Rows are points. Each copy is the shape, with its points in the same order, stretched, turned, moved and blurred by noise. Say if it was mirrored as well.

Shape (9 x 3)
-0.016,0.016,0.050
0.003,-0.021,0.054
0.052,-0.021,-0.002
0.002,0.030,0.074
-0.031,0.023,0.015
-0.049,-0.006,0.010
-0.003,0.015,0.031
0.044,-0.035,-0.007
-0.039,0.035,-0.033
Copy 1 (9 x 3)
-0.001,-0.068,0.024
-0.035,-0.073,-0.002
-0.054,0.018,-0.006
-0.023,-0.092,0.059
0.033,-0.023,0.010
0.040,-0.029,-0.031
-0.004,-0.040,0.019
-0.048,0.022,-0.026
0.067,0.041,-0.003
Copy 1 is: mirrored
Copy 2 (9 x 3)
-0.049,-0.006,0.018
-0.056,-0.031,-0.011
0.020,-0.066,-0.028
-0.071,-0.035,0.051
-0.024,0.029,0.015
-0.031,0.033,-0.014
-0.028,-0.005,0.015
0.013,-0.049,-0.040
0.028,0.061,0.019
Copy 2 is: only turned

Shape (8 x 4)
0.006,0.016,-0.001,0.033
0.038,0.003,0.009,-0.026
-0.037,0.014,-0.004,0.042
0.029,-0.019,-0.078,-0.046
-0.066,-0.016,-0.059,-0.002
0.033,0.004,0.008,-0.032
0.011,0.021,-0.025,0.054
0.035,-0.015,0.020,0.026
Copy 1 (8 x 4)
0.040,-0.027,0.014,0.008
0.003,-0.045,-0.002,-0.038
0.038,0.004,-0.001,0.038
-0.066,-0.112,-0.025,0.045
-0.038,-0.017,-0.042,0.098
0.000,-0.046,-0.010,-0.038
0.044,-0.050,0.027,0.032
0.028,-0.007,0.036,-0.013
Copy 1 is: only turned
Copy 2 (8 x 4)
0.029,-0.017,-0.033,-0.022
0.010,0.011,0.011,-0.036
0.039,-0.024,-0.043,0.035
0.006,-0.005,0.105,-0.024
0.014,-0.008,0.027,0.083
0.005,0.017,0.018,-0.040
0.049,-0.035,-0.027,-0.026
0.003,-0.043,-0.013,-0.048
Copy 2 is: mirrored

Shape (9 x 6)
-0.050,-0.026,0.011,0.007,0.003,-0.046
-0.059,-0.037,-0.006,-0.029,-0.007,0.031
0.093,-0.013,-0.028,-0.019,0.022,0.016
-0.027,-0.030,0.019,0.022,-0.004,-0.031
0.066,0.053,-0.041,0.029,0.060,0.011
-0.020,0.013,0.040,-0.022,0.008,0.000
0.080,0.004,-0.083,-0.088,-0.003,0.008
-0.002,0.014,0.012,0.039,-0.018,-0.032
-0.011,-0.014,-0.013,-0.013,-0.040,0.011
Copy 1 (9 x 6)
0.042,0.027,-0.025,0.020,-0.040,0.014
0.049,-0.016,-0.015,0.045,0.026,0.038
-0.056,-0.025,0.063,-0.025,0.000,0.020
0.036,0.005,-0.011,0.016,-0.051,0.013
-0.108,0.031,0.033,0.000,-0.009,-0.003
0.014,-0.006,-0.038,-0.009,0.003,-0.007
-0.035,0.016,0.095,-0.037,0.064,0.034
0.000,0.026,0.005,0.006,-0.053,-0.036
0.035,-0.006,0.033,0.014,0.002,-0.010
Copy 1 is: mirrored
Copy 2 (9 x 6)
0.041,-0.049,0.025,-0.013,-0.015,-0.012
0.013,-0.043,-0.023,-0.016,0.018,0.029
-0.038,0.060,-0.042,-0.023,0.013,-0.022
0.018,-0.032,0.025,-0.013,-0.001,-0.017
0.029,0.071,0.008,0.013,0.033,-0.014
0.039,-0.057,-0.014,0.024,-0.024,-0.010
0.006,0.061,-0.089,-0.074,0.049,-0.048
0.038,-0.026,0.018,0.006,0.025,-0.040
-0.004,-0.034,-0.034,-0.026,0.048,-0.018
Copy 2 is: mirrored
Copy 3 (9 x 6)
0.033,0.064,0.056,0.023,0.005,-0.051
-0.037,0.025,0.028,0.064,-0.011,-0.071
-0.019,-0.077,-0.009,-0.025,-0.010,-0.014
0.028,0.049,0.052,-0.001,0.032,-0.044
0.047,-0.082,0.025,0.007,-0.011,0.064
-0.031,0.060,0.014,0.006,0.002,-0.009
-0.017,-0.080,-0.060,-0.019,-0.085,-0.038
0.063,0.037,0.018,-0.015,0.026,-0.012
0.001,0.019,-0.016,0.020,-0.004,-0.049
Copy 3 is: mirrored
